Each row of a before or after table is a point. The points were changed in one or more steps. Then noise was added and the rows were shuffled. The steps act on columns, c1 being the first. Write out the steps. A step turns or swaps two columns, mirrors them in a line or flattens them onto one, adds a multiple of one to another, or multiplies or shifts one. Angles are multiples of 10 degrees, from the lower column toward the higher: turns from -170 to 170, lines from 10 to 170 but not 90. Use the fewest steps. Two steps may share a column if one is a turn and the other turns, adds or multiplies; they go together, in the order done. Otherwise the lowest column goes first.
In the rows, 128 means zero.

Before:
[[ 92 179 107]
 [119 157 132]
 [150 176 109]
 [ 92 144  90]
 [ 91 134  76]
 [ 47  89 153]
 [184 134 154]
 [106  82 139]
 [111 120 136]
 [100 147 134]
 [ 98 199  81]
 [187 142 160]]
After, 12 rows:
[[ 96 143 149]
 [123 132 100]
 [ 72 150 130]
 [125  81 149]
 [190  96  91]
 [129  35 153]
 [111  42 210]
 [ 72  98 137]
 [131 112 130]
 [ 84 108 138]
 [187 105  94]
 [116  97 153]]
Steps: turn c1 and c3 by -60 degrees; shift c2 by -40

Before, 9 rows:
[[ 59  79 121 108 177 144]
 [150 147 124  88  83 143]
 [ 60 118 103  74 166 153]
 [136 124 171 126 135 129]
 [104 126  99 104  76 166]
 [ 91 164 205 125 113 189]
 [152 122 103  65 159 161]
 [ 72 156 151 154 149 119]
 [ 94 104 120 132 171 205]]
After:
[[149 189  66 117 106 102]
 [149 156 154  81 145  97]
 [142 178  93 141 150  56]
 [ 59 103  78 133 174  82]
 [169 170  63  82 144 106]
 [158  84 113 115 121  85]
 [124  84 148  90 134 116]
 [114 140  73 161 158 149]
 [ 85 135 127 132 124 129]]
Steps: turn c1 and c3 by 100 degrees; turn c2 and c5 by -110 degrees; turn c5 and c6 by -160 degrees; shift c4 by 10

Before, 10 rows:
[[139  69 161 155  87 116 129 192  76  84 183]
 [105 114 122 102 127 136 137 124 118 131  94]
 [123 123 151 114 130 140 147 153 101 151 142]
 [149 106 108 126 117 132 136 156 119 143 136]
 [125 103 115  94 154 171 165 134 117 118 119]
 [ 98 135 111 116 124 175 161 139 141 127 120]
 [132  76 158 131 117 134 148 150 136 134 137]
 [100 110 112 121 153 159 126 118 126 143 137]
 [169  88 176 141  80 138 103 163  94 102 171]
 [123 109 135  87 120 128 118 157 137 129 156]]
After (10 x 11):
[[102 148 124 121 135 160 125 147 127 130  96]
 [125 159 144 116 131 174 161 141 140 117 150]
 [ 77  97 177 156  30 117 113  75 121 248   7]
 [108 126 153  87 100 128 123 110 126 168  55]
 [103 122 138  95 129 172 157 138 140 125 156]
 [108 144 125 102 111 137 132 134 131  74 214]
 [114 101 161 126  95 133 133 137 129 127  99]
 [ 80 105 139 131  64 134 148  92 135 137 103]
 [123 131 143 114 125 141 135  96 131 127  79]
 [104  76 143 142  39 138  94  69 116 214  30]]
Steps: add 1 times c2 to c5; turn c1 and c2 by -70 degrees; turn c3 and c8 by -110 degrees; flatten c7 and c9 onto the line at 20 degrees; multiply c11 by 3; turn c10 and c11 by -150 degrees

Before, 11 rows:
[[146 140 150 126  88 111 127 172  98 166 139 107 100 143]
 [167 145 145 164  82  85 152 153 126 136  94 141 114 126]
 [113 128 103 103  78 122 159 136  94 130 101 125 111  65]
 [107  95 123 115  64 160 164 186 103  99 134 169 106  91]
 [175 154  80 167 143 205  96  66 115 150 171 112  60 100]
 [ 85  90 106  91  84 160 163 146 106 124  75 147  92 143]
 [115 142 138 170 122 118 135 165 121 126 121 100  88 110]
 [109  71 117  99  77 181 156 128  87  81 110 106 129 130]
 [138 167  95 163 114 121 127 103 155 155 182  94 101 163]
 [ 86 119  96 123  79 200 173 141  75 128  95 129 147 136]
 [168 208  91 149 103 145  99 136 150 131 145  75  85 168]]
After, 11 rows:
[[162 119 171 170 100 119 125 157 165 117 172 138 170 113]
 [155 136  45 144 143  96 103 106 157 103  89  91 138  78]
 [185 125  44 121 136  80 142 130 165 121  94  74 124  37]
 [120 135 183 118  87 105 126 175 151  94 119 108 150 105]
 [ 60 139  57 127  57 135 110 141 152 131 177 130  54 133]
 [ 73 161  75 105  84  89 130 142 155 129 196 146 101 152]
 [ 85  68  67  99  80 109 117 140 157 121 168 128 139 159]
 [ 95 115 119 138  77 100  96 187 170 159 138 171 103 184]
 [ 74 156  96  85  74 123 112 126 151 178 159 102  77 176]
 [168  94   8 161 121  51 131  70 110 102  75 109  64 120]
 [116 105 152 156 122  91 130 173 134 138 136 103 140 124]]
Steps: add 0.7 times c9 to c1; turn c5 and c9 by -60 degrees; turn c2 and c14 by -120 degrees; multiply c3 by 2.5; add 0.5 times c12 to c4; turn c6 and c13 by -100 degrees; turn c7 and c11 by 150 degrees; multiply c10 by -1

Before, 11 rows:
[[187 123 124 133 193  94 108 134 163 117 125 163 148 171 141 112 101 109
  158 166]
 [126  82 169  87 120  73 138  90 143 114 123 158  85 160 134 139 136 198
  180 144]
 [199 140  99  80 195 124 125  98  93 139 117 117  80 179 139 132  81 186
  146 137]
 [137 121 115 124 143 188 178  78 133  63 112 166 136 116 166 161  71 129
  168  97]
 [ 96 122 107 130 179  94 119 164 108  94 158  92 128 127  88 144  85 151
  142 176]
 [ 87 126 180 160 143 121 201  98  96 160 122 144 126 171 113  89 113 180
  125 137]
 [155  94 187  77 169 121 108 165 178 140  94 191 109 193 138  99 147 152
   74  88]
 [177 174 192 132 180 164 110 128 112 154 183 124 155  97 118 102 143 163
  178 179]
 [132 149 168 168 109 149 155 161 173 114  74  95 177 117 189 175 111  99
   90 156]
 [191 141 110 170 129  88 119  97 107  63 146 183 117 111  97 120  72  98
   70  84]
 [133 161 202 154  85 183 188 120 165 162  89 105 153 198 171 104  54 101
  124 169]]
After:
[[136  78 107  83  97  69 140  89 150 114 119 100  88 161 130 134 128 192
  189 142]
 [ 41  68 138 177 148  85 120 103 109  60 113 165 124 109  96 116 119  99
   70  87]
 [114 181 119 162  68 150 155 159 172 112 156 130 168 108 192 170 136 103
   89 160]
 [ 46 145  97  79 186 122 125 100  96 138 173 135  95 176 139 132 105 188
  145 134]
 [123  42  61  77 100 113 106 167 180 144 144 125 132 192 140 100  94 148
   77  88]
 [ 72 171 109 150  38 179 191 119 175 161 120 154 130 197 172 105 172 104
  132 170]
 [110 172  97 129 177  89 121 165 111  93 129 106  95 131  86 146 184 147
  139 175]
 [ 81  78 124 119 138 187 176  80 133  59 150 136 120 119 167 155 157 126
  169 100]
 [109 145  58 131 143 174 116 124 112 160  73 173 176 102 117  99  83 164
  176 172]
 [ 69  76  80 132 165  96 107 133 171 116 154 138 160 171 143 117 102 106
  155 162]
 [146 103  77 163  97 128 194 100  99 156 115 132 104 168 113  90 170 178
  123 136]]
Steps: turn c1 and c17 by -130 degrees; add -0.5 times c17 to c13; multiply c12 by 1.3; turn c2 and c12 by 70 degrees; turn c3 and c5 by 130 degrees; turn c5 and c11 by -150 degrees
